Every row gives one point. Each copy is the shape, with its points in the same order, stretched, turned, moved and blurred by noise. Is it also mirrored, or only turned?
In the rows, 128 means zero.

Shape, 5 rows:
[[ 90 114]
 [153  94]
 [112 205]
 [160 142]
 [159 105]]
Copy 1:
[[ 91 151]
 [115  81]
 [192 191]
 [165 104]
 [130  80]]
Copy 1 is: only turned
Copy 2, 5 rows:
[[120 169]
 [158 129]
 [ 54 117]
 [121 104]
 [150 121]]
Copy 2 is: mirrored

Shape (8 x 3):
[[153 103  65]
 [ 75  42  68]
 [119 160 117]
 [145 112 132]
 [113 111 149]
 [104 143 140]
 [119  86 136]
 [143  73 122]]
Copy 1 (8 x 3):
[[198 105 112]
 [136  45  79]
 [138 149 107]
 [138 119 144]
 [103 114 135]
 [107 139 113]
 [117  94 138]
 [144  86 147]]
Copy 1 is: only turned
Copy 2 (8 x 3):
[[167 188  67]
 [ 78 197  15]
 [117 171 136]
 [151 140 116]
 [108 128 117]
 [ 99 145 133]
 [122 123  88]
 [149 130  73]]
Copy 2 is: only turned
Copy 3, 8 rows:
[[161 135  72]
 [105 193  18]
 [ 92  93 125]
 [126 137 138]
 [ 89 155 134]
 [ 77 116 134]
 [112 161 114]
 [145 178 101]]
Copy 3 is: mirrored

Shape (7 x 3):
[[138 155 108]
 [143  27 109]
 [140 124 168]
 [142 114  99]
 [146 153 117]
 [ 52 161  98]
 [137 150 137]]
Copy 1:
[[134 142 104]
 [222 102 181]
 [109 157 163]
 [169 128 122]
 [135 149 109]
 [ 65  85 107]
 [112 150 127]]
Copy 1 is: only turned
Copy 2 (7 x 3):
[[114 107 117]
 [154 191 189]
 [102 115 162]
 [142 136 132]
 [123  92 123]
 [ 67 160  59]
 [106 104 133]]
Copy 2 is: mirrored
Copy 3, 7 rows:
[[ 98 141  83]
 [164 212 188]
 [162 127 117]
 [112 165 113]
 [108 145  79]
 [ 38  73 139]
 [120 122  91]]
Copy 3 is: mirrored

Shape:
[[174 195 123 135]
 [107 118  88 164]
 [169 170 105 164]
 [105 126 105  77]
 [170 143  87 104]
 [ 84 108 119 179]
 [129  99 124 149]]
Copy 1, 7 rows:
[[161 173 165 148]
 [ 90 151  91 190]
 [159 160 122 178]
 [ 88 152 107  95]
 [138 162  78 136]
 [ 92 126 107 187]
 [121 114  84 162]]
Copy 1 is: only turned
Copy 2, 7 rows:
[[139 196 139 201]
 [ 85 116  73 151]
 [112 162 118 212]
 [166 142  79  90]
 [170 139  82 173]
 [ 63 103 104 131]
 [118  82 112 151]]
Copy 2 is: only turned
